Rows are points. Each copy is the shape, with its points in the same order, turned, moved and blurred by noise. Some copies are also mirrored. Which?
In the rows, 128 means zero.

Shape (6 x 3):
[[141 100 104]
 [106 141 191]
 [ 97 123 164]
 [140 137  61]
 [146 178 178]
 [129 167 109]]
Copy 1 (6 x 3):
[[136 143 124]
 [ 61  89 176]
 [ 84 126 168]
 [111 160  70]
 [ 65  63 124]
 [ 73 120  93]]
Copy 1 is: mirrored
Copy 2 (6 x 3):
[[ 75 137 152]
 [147  67 124]
 [119  77 123]
 [ 76 182 122]
 [177 118 119]
 [117 151 106]]
Copy 2 is: mirrored
Copy 3 (6 x 3):
[[150  82 117]
 [171 184 130]
 [161 156 106]
 [ 95  78 129]
 [148 175 175]
 [103 132 144]]
Copy 3 is: mirrored
Copy 4 (6 x 3):
[[106  95 108]
 [168 132 178]
 [135 126 173]
 [ 88 133  71]
 [194 150 133]
 [130 158 103]]
Copy 4 is: only turned

Shape (7 x 4):
[[173 146 156 155]
 [143 160 136 116]
 [ 91  83 137  85]
 [125 155 137 180]
 [102  92 184  66]
 [148 108 117 166]
 [101 152 124  75]]
Copy 1 (7 x 4):
[[163 182 136 152]
 [126 160 140 120]
 [ 66 117  75 119]
 [157 114 159 162]
 [ 39 163  84 135]
 [173 129  95 149]
 [ 74 135 135  90]]
Copy 1 is: mirrored
Copy 2 (7 x 4):
[[192 143 110 111]
 [148 139 109  78]
 [103  55 118 105]
 [156 161 137 132]
 [136  35 136  72]
 [154 128  97 150]
 [ 99 108 118  60]]
Copy 2 is: only turned
Copy 3 (7 x 4):
[[100 165 153 161]
 [131 145 142 119]
 [ 80  75 137  71]
 [127 118 162 175]
 [ 68 108 167  52]
 [ 87 115 124 169]
 [140 110 136  71]]
Copy 3 is: mirrored
Copy 4 (7 x 4):
[[194 164 162 128]
 [150 147 143  97]
 [115  73 117 140]
 [165 186 123 137]
 [109  65 169 141]
 [198 141 107 142]
 [110 109 130  80]]
Copy 4 is: only turned

Shape (8 x 4):
[[117 126 153 171]
 [156  90 186 172]
 [ 84 132 130 124]
 [ 82 123 171 102]
 [ 94 153  98  84]
 [125 190  96 156]
 [103  94  77 114]
 [147 147 146  99]]
Copy 1 (8 x 4):
[[114 154 173 115]
 [147 168 208 146]
 [107 104 157  85]
 [143 101 180  71]
 [127  74 112  81]
 [ 96 153  91 104]
 [104  62 140 141]
 [172 129 136 102]]
Copy 1 is: only turned
Copy 2 (8 x 4):
[[100  64 140 152]
 [144  63 163 177]
 [ 95  84 123  91]
 [114  64 167  79]
 [105 139 121  57]
 [ 69 143 126 137]
 [143 106  86  86]
 [132 126 176 105]]
Copy 2 is: only turned

Shape (12 x 6):
[[182 118 127 167 170 109]
 [ 99 137  99 152 165 153]
 [110  99 182 122 168 129]
 [151 101 153 113 171 173]
 [146 186 104  92 118 168]
 [ 81 111 138 144 170 170]
 [158  98 132 107 103 154]
 [167  91  87 103 139  61]
 [125 140 106 167  99  90]
 [131  72 103 104 152  77]
 [138 173 172  68 144 122]
 [106 176 178 127 100 104]]
Copy 1 (12 x 6):
[[168  66 100 140 163 108]
 [109 135  90  97 158 135]
 [127  86 166 140 181 155]
 [175 104 135 119 145 176]
 [150 161 143  95  87 104]
 [109 118 121  99 171 183]
 [136  89 140 144  96 150]
 [137  97 102 211 132  87]
 [ 87  85 108 126 128  74]
 [119 110 116 209 148 125]
 [162 148 207 131 143 110]
 [ 97 115 192 102 144  76]]
Copy 1 is: mirrored
Copy 2 (12 x 6):
[[168 107 122 152 146 104]
 [119 130 101 117 183 170]
 [132 126 177  78 186 120]
 [168 118 188 121 173 167]
 [152 209 123 144 158 199]
 [ 99 105 146  99 188 171]
 [156 147 168 112 104 168]
 [210 132  92  83 123 110]
 [109 155  83 117 121 106]
 [189 110 110  59 139 120]
 [172 213 164 101 182 140]
 [105 210 151 103 153 103]]
Copy 2 is: only turned
Copy 3 (12 x 6):
[[187  69  90 136 142 103]
 [102 112  81 122 165 153]
 [167 120 146  73 176 124]
 [178 129 106  78 144 152]
 [117 165  76 118  90 121]
 [125 134 116  99 197 152]
 [143 113 126  95  91 154]
 [122  39 111  83  94  78]
 [ 96  72 119 162 120 108]
 [122  48 112  61 122 101]
 [143 183 118 104 122  61]
 [120 159 164 149 137  83]]
Copy 3 is: only turned

Shape (9 x 6):
[[115 152 153 138 147 128]
 [176 152 103 150 103 136]
 [117 120 133 108 178  77]
 [151 143 107 152 109 143]
 [123 128 106  97  92 121]
 [ 96   7 153 150 103 130]
 [156 142 113 117 107  90]
 [115 108 130 122 103  50]
 [114 138 105 156 146 108]]
Copy 1 (9 x 6):
[[152 139 143 120 140  90]
 [178 182  90 100 144 144]
 [100 117 120  87 160  75]
 [163 165 105 116 134 141]
 [124 140 132 108 126 163]
 [144  38 113 149 196 178]
 [137 141 102  77 125 127]
 [125  79 100  75 113 116]
 [133 139  93 127 136  94]]
Copy 1 is: only turned
Copy 2 (9 x 6):
[[125 146 138 124 127 160]
 [152 115  69 130 112 119]
 [109 163 154 100 174 111]
 [134 108  82 137 117 132]
 [116 109 130 128 103  83]
 [113  67 182 218 185 111]
 [135 145 105 126 122  85]
 [103 165 140 161 142  72]
 [ 92 138 103 126 149 134]]
Copy 2 is: only turned
Copy 3 (9 x 6):
[[ 81 125 126 143 112 131]
 [152 182 118 149  88 139]
 [104 108 117 173 155  85]
 [146 158 121 144  93 157]
 [157 117  87 107 111 120]
 [159  41 207 117  90 138]
 [149 141 101 148  99  91]
 [147  82 114 165  84  73]
 [123 124 106 178 123 136]]
Copy 3 is: only turned
Copy 4 (9 x 6):
[[112 152 161 129 126 126]
 [148 158  77 111 109 158]
 [ 92 151 136 120 149  63]
 [120 143  95 130 104 147]
 [120 107  95 119  79 110]
 [111  29 107 192 154 109]
 [135 145  88 113  94  99]
 [111 126 102 157 105  49]
 [ 87 148 109 138 129 116]]
Copy 4 is: only turned

Shape (12 x 8):
[[155  95 166 118 132 174 181  62]
 [108  76 101 116  73  78  95  96]
 [121 104  87 173 175 105 106 153]
 [113 115 152 165 122  84 103  82]
 [ 92 166 109 117 110 136  74 108]
 [147 163 144  74 164 150 159 144]
 [ 88 127  86 146 164 139 125 157]
 [140 142  64 159  92 175 180 143]
 [122 101 164  98  70 161 111 151]
 [ 94 145 109 171 187 162 165 149]
 [160 163  71 106 136 143  78  91]
 [122  75 135 114 145  82 147  85]]
Copy 1 (12 x 8):
[[ 88  67 106 151 173 173 186 140]
 [ 70  97 115 139  78 120 102  48]
 [138  82  76 128 104  91  58 143]
 [ 95  99 124 171 136 145  68  92]
 [160 150  98 114  99 156 103  69]
 [179  92 134  90 157 122 165 130]
 [139 128  69  93 116  90  97 136]
 [139 148  65 155  95  80 183 138]
 [100 116 154 106  66 163 156 125]
 [146 142  65 113 158  95 107 174]
 [191  88  65 133 101 145 125  60]
 [ 76  56 118 126 152 113 107  91]]
Copy 1 is: only turned
Copy 2 (12 x 8):
[[171 142 170 187  88 156 145  54]
 [ 98  69 115 108  71 140 115 129]
 [152 124 135 129 140  82  76 175]
 [132  64 114 160 142 145 118 119]
 [ 67 148  98 144 134 133 122 127]
 [162 200 139 124 141 113 164  85]
 [115 158 157 130 138  82  89 147]
 [125 173 148 188  57  60 138 140]
 [115 152 140 129  86 183 170 152]
 [136 177 184 168 160  80 100 136]
 [121 173  55 141 112 111  89  98]
 [153  81 154 108 115 128 114  87]]
Copy 2 is: mirrored

Shape (12 x 8):
[[143  98 131 107 152 123 132 149]
 [190 155 109 142 148 119 136 142]
 [185 147 134 160 165 106 116 166]
 [157 141 111 146 134 119 167 127]
 [107 105 136 112  27 125 136 171]
 [119 173 132  94 132 107 184 170]
 [120 172  94 120 158 162 119  92]
 [106   7 120 131 157  96 117 164]
 [123 172  49 145 141 163 140 146]
 [103 136 139 141 157  96 127 116]
 [122 121 145 164 161 139 132  97]
 [123 175 133 151 133  90 112  25]]
Copy 1 (12 x 8):
[[146 106 122 144 127 101 144 128]
 [142 128  94 142 179 138 130 105]
 [121 107  94 125 196 118 133 122]
 [142 137 121 141 145 158 162 112]
 [102 159 118  57  63 110 159 103]
 [123 179 122 143 143  89 187  95]
 [123 162 141 188 133 135  88 107]
 [120  39 124 136  66  93 167 192]
 [115 201  95 178 138 157 111 150]
 [ 95 112 160 164 144 116 154 113]
 [121 110 180 147 153 146 122 138]
 [ 75 111 187 174 149 176 112  43]]
Copy 1 is: mirrored
Copy 2 (12 x 8):
[[153 122 127  95 141 115 110 137]
 [131 199 113 103 129 125 103 151]
 [123 179 136 104 140  96  72 143]
 [137 185 112 138 129 120 131 161]
 [149  91 118 178  44 143 134 171]
 [112 147 141 139 128 152 145 220]
 [140 179 126 115 166 176 140 104]
 [162  43 110 139 160  52 119 128]
 [158 189  82 158 186 182 111 145]
 [102 133 162 140 157 122 138 119]
 [148 159 175 140 150 107 136 102]
 [ 82 192 162 135 143 129 178  50]]
Copy 2 is: only turned

Shape (14 x 9):
[[ 68 121 146 149  75 145 180 112  96]
 [106 110 120 135 122 130 160 102 163]
 [166 124 123 112 181 168 122 137  84]
 [140 108 152  52 199 162 139  83 161]
 [110 164 207 110  50 111 109 124 166]
 [120 100 148 141 125 111 109 103 121]
 [159  88 107 125 143 124 116 144 176]
 [135 119 161 128 135 103 201 126 103]
 [149  82 175 168 118  98 109 151 221]
 [ 65 129  85 182 140 129 127 172 115]
 [ 95 178 114 135 123 158 197 121 110]
 [108 186 153 113 124  51  84 126 154]
 [134  75 125 123 113 125 143 112 101]
 [114 146 150 104 134  99 155 181 167]]
Copy 1 (14 x 9):
[[123 174 168 163 142 145 189 153 207]
 [124 130 168 139 152  89 148 143 162]
 [120 154 126 139 129 136 167 100  60]
 [119 121 198 161 173 100 129 161  41]
 [171 103 173 142 103 180  95 198 185]
 [161 158 166 151 136 123 115 110 144]
 [154 113 113 127 151  79 118 120 114]
 [170 177 178 122 128 109 192 163 132]
 [212  80 138 153 109  66 100 135 159]
 [ 93 185  92 166  95  86 147 115 181]
 [ 77 161 163 118 114 123 200 166 162]
 [138 159 158 107  76 129  51 177 145]
 [162 168 145 140 178 126 153 116 137]
 [149 139 124 132 102  89 130 204 129]]
Copy 1 is: mirrored
Copy 2 (14 x 9):
[[ 74 140 135 153  58 208 128 117 118]
 [ 86  97 132 130 122 154 150 120 100]
 [150 165 178  82 123 116 112 112 147]
 [ 70 107 196  55 152 103 133  83 110]
 [ 46  95 164 215  95 138 156  62 186]
 [105 104 176 156 103 130 126 140 124]
 [126  86 130 114 136  98 168 140 148]
 [ 68 179 137 132  94 123 157 129 103]
 [ 99  64 164 175 137 106 231 146 152]
 [129 134 111 146 137 197 113 181 154]
 [ 91 173 103 130 122 188 119  84 115]
 [ 66 111 144 211 160  91 102 120 169]
 [105 117 150 117  63 127 133 138 119]
 [ 54 139 120 139 155 125 165 122 178]]
Copy 2 is: only turned

Shape (14 x 9):
[[103 183 146 156 139 112  95 100 147]
 [108 147 122 156 141 158 159 122 137]
 [137 160 135  65 140 112 100  97  83]
 [104 123  88 136 156 121 140 130 151]
 [133 126 137  49 113 167   7 120 156]
 [105 121 150 134 141 128 154  99 158]
 [135 120 151 162 126 115 154 114 144]
 [135 126 113 149 154 127 140 130 130]
 [110 128 144 160 160 155 147 136 145]
 [114 128 129 114 113 113 158 158 116]
 [150 139 132 132 143 125 146 133 144]
 [102 130 151 158 163 118 148 116 133]
 [113 114 128 162 144 118 144 129 105]
 [133 119 151 101 152 121 130 163 143]]
Copy 1 (14 x 9):
[[152 119  93 145 122 116  39 125 153]
 [175 136 143 103 129 130  92 156 159]
 [126 107  87 127  87 124 135  67 141]
 [163 152 106 108 154 105 113 159 165]
 [ 58  81  53 164 117 189 124 143 177]
 [128 167 136 104 135 118  89 146 132]
 [147 139 153 126 147 108  90 147 106]
 [161 127 119 111 145 112 121 154 123]
 [163 144 134 101 125 130  88 180 131]
 [145 139 143 142 104  94 144 146 142]
 [146 108 129 107 130 100 119 147 124]
 [161 165 115 118 121 111  78 148 115]
 [179 155 118 133 136 121 112 141 112]
 [114 132 115 123 110 102 130 167 129]]
Copy 1 is: only turned
Copy 2 (14 x 9):
[[ 99 130  68 154 114 132 107  77 162]
 [127 108 123 142 120 149  85  87 104]
 [141 197  76 164 141 146 138 150 122]
 [ 94 135 133 113 138 118  89 104 106]
 [149 223  80 113  47 110  92 176 177]
 [132 125 128 130 108 118 132  79 111]
 [137  91 123 130 132 128 137  98 132]
 [124 119 129 127 151 132  95 113 123]
 [134 109 150 146 120 132  87  85 128]
 [104 118 142 144 123 153 131 148 106]
 [135 124 130 119 140 154 117 111 137]
 [119 114 133 161 134 120 116  77 126]
 [124 100 129 158 151 114 107 119 116]
 [123 149 163 133 118 141 126 129 148]]
Copy 2 is: only turned

Shape (15 x 11):
[[ 91 152 111 138 134 127 105 164  96 160  62]
 [146 170 123  99 170 187 159  39 156 144 130]
 [168 116 112  97  96 168 134  97 145 139  41]
 [126  72 123  87 161 153 117 127 201 130 127]
 [109 106 139 151 174 155 113 146 128  56 134]
 [128 216 140 117 136 161 118  81 177 163 154]
 [158 126 110  39 164 152 118  85 152 123 115]
 [133 101 119 145 161  95 104 111 148 144 127]
 [ 73 128 181 127 205 121 108 120 116 142 138]
 [103 169 123 130 114 109 124 160 176 149 111]
 [ 96 167 164  94 174  98 149 125 189  50 147]
 [168 103 106 120 144 137  95 126 167 129 141]
 [142 124 197 142 164 111 136 228 151 118 124]
 [ 85  86 176 119 152  91  89 105 102 146 207]
 [128 114  78 154 111 125 155 158  98 130 122]]
Copy 1 (15 x 11):
[[132 200 121 141 109 163 126  77  90 154 118]
 [ 91  78 130 142  58 136 141 132 172 190  57]
 [173 135 112 131  42  84  85 111 134 143 103]
 [121 118  68  99 135 106  76 155 145 194 106]
 [114 129 130  97 175 150  85 146 108 119  66]
 [ 92  71 116 190  98 166 138 106 178 182 113]
 [134 118 132 115  64 139  86 176 156 204 106]
 [ 89 161 119 147 143  95 108 152 121 167 111]
 [ 44 136 134 100 153 159 115 119  78 187 104]
 [124 150 108 155 145 139 122  83 159 157 153]
 [ 81 109 171  84 174 166  69 120 196 165 117]
 [140 130 105 154 144 103  99 175 134 170 110]
 [153 124 153 100 221 116 108  83  92 174 142]
 [ 33 118 118 109 153 143 137 190  75 152 166]
 [152 181 118 122 137 112 167 137 124 111 109]]
Copy 1 is: mirrored
Copy 2 (15 x 11):
[[145 103 171 111 130  89  96 162 118 190  93]
 [ 91 137  52 137 157 190 163 164 163 177 115]
 [102  76  51 122 114 104 121 187 105 154  82]
 [ 84  69  80 149 131 142 115 101  99 169 175]
 [139 126 137 144 127 192  69 144  69 150 160]
 [119 130  95  99 184 181 178 103 152 168  82]
 [ 47 125  55  97 121 145 121 147 122 184 146]
 [121 132 112 145 166 100 114 122 105 149 162]
 [165 152 138 125 135 153  89 108 158 190 172]
 [117  82 158 104 160 124 125 106 123 136  97]
 [ 87 127 129 104 150 211  62  97 149 101 147]
 [ 98 111  92 126 157 127 141 125  64 151 158]
 [174  63 163  70 131 146  98 127 106 111 196]
 [150 197 133 140  99 123 130  58 118 158 189]
 [116 115 171 154 116 109 144 178  84 130 121]]
Copy 2 is: mirrored
Copy 3 (15 x 11):
[[108 122 164 140 142 173 181 180 147 119 111]
 [141 232  79  86 164 126 120 113 164  93 156]
 [136 199 161  91 133 145 120 147 144 193 120]
 [119 132 120  84 147 152  81 154 111 145 212]
 [162  76 101 121 137 122 101 166 186 116 165]
 [ 71 215  89 135 125 124 134 118 168  75 166]
 [150 205  82 103 141 135 133 162 114 150 192]
 [ 89 105  91  93 148 133 109 161 109 115 133]
 [119 103 110  94 156 115 159 189 144  49 177]
 [ 63 127 127 120  96 168 149 136 157 124 161]
 [123 107  53  83  74 122 154 153 196 110 210]
 [ 99 136  98 131 143 132  84 143 123 157 164]
 [ 66  51 144 117 147  90 162 155 181 151 197]
 [113  85  97 122 119  78 120 168  73  47 160]
 [133  90 125 138 137 155 149  99 121 145 104]]
Copy 3 is: only turned

Shape (15 x 11):
[[166  91 169 122 143 134 147 131 134 116 149]
 [131 133 174 145 115 179  85 183 173  87  90]
 [155  91 137 146 129 133 168  84 134 118 138]
 [148  83 135  94 184  95 183  92  71 175 165]
 [170 154  90 157 109 109 132 138  91 176 144]
 [112 180 116 154  88 120 105 110 122 174 164]
 [129  87  83 133 129 120 168 115  83 174 174]
 [117 147 128 121 106  80 129 128  98 180 136]
 [156  58 147 109 132 176 168 103  77 184 161]
 [127 153  88 170  94 108 100 143 153 246 116]
 [177 100 148  89 103 148  93 131 163 107  94]
 [155 182 175 163 135  96 103 115 104 150 144]
 [141 150 121 154 142  77  76 117 112 174 180]
 [128 145 105 155 141  87  83  99  85 180 111]
 [151  80 183 161  79 140 119 149 134 106 129]]
Copy 1 (15 x 11):
[[126  80 126 133 172 168 149 117 129  98 115]
 [104 145  82 104 114 202 100  87 195 100  82]
 [127  75 119 169 136 169 159 114 110 124 129]
 [155  73 184 165 222 127 169 150  90 137 149]
 [193 100 165 166 109 114 113 179 145 127 121]
 [136 133 162 159  80 158  86 190 146 134 151]
 [181  69 138 168 155 130 132 167 111 171 165]
 [134 126 184 125 130 116 131 174 151 165 141]
 [195  70 154 110 172 175 133 122  75 146 163]
 [155 126 172 135  79 149  97 231 155 195  85]
 [103 107 106  92 118 133 134 111 122 102  66]
 [126 131 200 167 122 162 115 154 151  82 119]
 [125 109 185 176 133 117  77 195 137 112 111]
 [144 133 198 174 118 121  80 165 122 161  94]
 [105  59 127 104 118 175 108  99 162 106 119]]
Copy 1 is: mirrored
Copy 2 (15 x 11):
[[168 126 120 163 123 130 170 135 159 109 155]
 [149 179 166 161 126 194 100 164 131  62 124]
 [143 144  92 171 133  87 161 117 158 119 134]
 [151  71 106 142 146  69 213 142 131 177 170]
 [ 80  95 114 136 119  98  96 153 153 151 180]
 [ 42 123 157 137 128 119 111 103 140 139 159]
 [ 86  71  75 132 143  87 173 141 143 139 146]
 [ 80  89 164 151 112 100 140 146 130 164 146]
 [143  87  59 161 173 146 188 125 146 170 148]
 [ 43  82 170 145 179 104  63 153 172 148 131]
 [187 133 138 145 107 157 100 125 151 113  95]
 [110 131 181 176 114 110 116 117 129 145 208]
 [ 90  70 175 142 132  89 116 103 129 119 191]
 [ 95  89 155 153 141  71  91 130  88 153 159]
 [133 127 118 216 104 165 132 134 155  88 128]]
Copy 2 is: only turned
Copy 3 (15 x 11):
[[150  79 116 148  94  85 123 145  91 117 151]
 [167 174 161 140  93 122 137 167  62  66 108]
 [114  58 126 181 106 129 120 154 131 115 145]
 [129  18 111 133 117  90 124 107 125 207 128]
 [129 135  71 147 110 100 118 163 160 192 105]
 [142 170 132 140 125 137 126 182 154 197 158]
 [105  57  95 119 105 114  92 175 152 197 124]
 [138 134 148 127  99 108 115 146 148 199 125]
 [124  39 101 153  93 129 101 166  70 202 126]
 [186 159 138 147 106 125 117 227 175 212  87]
 [172 121 142 161  92 115  65 119  80  87 123]
 [126 172 136 182 125  86 159 136 120 177 155]
 [132 153 138 151 159  64 108 163 150 201 146]
 [116 146 159 163 138 102  98 147 155 212  88]
 [122 111 134 166  49  94 115 188  75 100 145]]
Copy 3 is: only turned
Copy 4 (15 x 11):
[[161  86  99 112 154 141 100 163 111 131 170]
 [103  89 132 148 166 153  48 161 196  94 126]
 [180  86  95 121 125 142 122 112 123 138 159]
 [197 116  82  85 131 107 164 154  34 158 137]
 [145 144 140 107  69 122  64 107  83 143 128]
 [115 161 183 105 106 106  84  89 124 156 145]
 [133 108 108 116  89 125 138 114  48 172 121]
 [158 145 160 114 103  75 107 123 111 164 121]
 [171  57 135  93 118 166 159 153  48 150 124]
 [132 157 167  93  57 137  50 111 141 217  85]
 [132  72 133  89 102 136  97 177 183 105 157]
 [172 147 161  95 156  98  59 108 116 127 148]
 [125 146 137  57 129  80  68 101  98 179 144]
 [159 133 137  73 112  71  81  78 118 149 100]
 [142  45 144 153 135 123  67 153 144 144 169]]
Copy 4 is: only turned

Shape (17 x 12):
[[130 151 159 183 118 138 124 103  63 131 160  88]
 [119 114 137 143  78  51 111 105 106 123 102 205]
 [184 151 114 121 100  44 156  99 129 128  76 169]
 [125 166 155 121  89 183 115 133 112 115 180  97]
 [146 146 146  96 114  49  87 109 140 162  97 155]
 [138 142 139 161  84  44  94 113 166  83 111 164]
 [124 121 108 158 140 140 128 147 108 136 244  85]
 [104 133 161 172 149 176 150 148 124 152 191 132]
 [111 131 105 115  90  37 108  78 136 115  66 127]
 [172 118 106 182 131 186 104 152 122 128 132  91]
 [164 142  87 129 121 182 120 149  94  94 164 134]
 [131 155 122 129 145  63  86 144 131 102  70 166]
 [118 163 145 144 147 124 133 141  57  98 174  93]
 [187  88 166 131 146 155 112 135 117  89 168 111]
 [130 113 114 119 111  75  73  88  99 129  97 168]
 [ 97 110 139 135 145 166 160 118 114 101 162 100]
 [126  99 146 141  96 143 138 198  92 128 160  91]]
Copy 1 (17 x 12):
[[104 177 120 160 119 144  86  76  86 128 159  90]
 [ 96 129 109 133  94  29 117 100 122 162  59 158]
 [167 167 100 122 143  46 137 140 126 161  40 143]
 [108 151 144 135  92 155 137 118 111  98 174 124]
 [ 93 159 111 106 139  58 100 152 178 159  79 153]
 [126 127  95 129 107   7 113 122 149 112  92 122]
 [109 112  77 139 152 148 143  90 108 144 219 111]
 [ 88 123 142 194 157 148 160  71 118 120 172 120]
 [134 137  81  97  90  72  95 111 174 149  47 116]
 [165  96 167 164 133 145 101 130 111 141 171  87]
 [155 104 132 148 110 159 128 133  75 117 159 155]
 [109 110 102 149 132  66  88 158 140 118  45 131]
 [ 88 150  85 146 138 152 117 105  70  99 153 102]
 [117 106 170  94 167 124 117 109  79 116 162 114]
 [112 125 110 119 106  77  72 118 137 166  69 166]
 [114 106 125 127 134 171 139  63 110  95 131 107]
 [ 87 106 135 135 110 142 165 119  84 159 155  69]]
Copy 1 is: only turned
Copy 2 (17 x 12):
[[130 134 106 142 156 173 143 149  79 129 152  44]
 [185 100 196 119  79 100  69 123  73 168 130  92]
 [225 126 179 145 127  67 101 115 124 161  75 108]
 [119 162 101  98 125 178 150 103 149 139 174  83]
 [162 100 167 151 131  65  82  80 118 186 121 121]
 [168 103 194 116 109 119  55 117 149 144  93  64]
 [115 101  85  61 159 140 176 176 156 114 172  51]
 [121 106 119  94 161 186 169 169 129 146 173 118]
 [143 123 161 135  94  63  79 113 101 172  63  87]
 [142 103  51 160 102 171 119 148 157 117 131  93]
 [179 153  66  93 123 161 118 123 146  90 140  99]
 [153 116 155 144 145  98  29 116 123 122 102 130]
 [128 163 116 113 176 145 143 157 101  87 151  66]
 [146  89 129 143 116 164 164 110 151  74 148  92]
 [161  92 138 133 102  88  74  92  75 148 109 100]
 [103 138 125 101 117 170 172 144 116 106 124 112]
 [116 140 111 134  95 137 149 182 155 114 197  88]]
Copy 2 is: mirrored
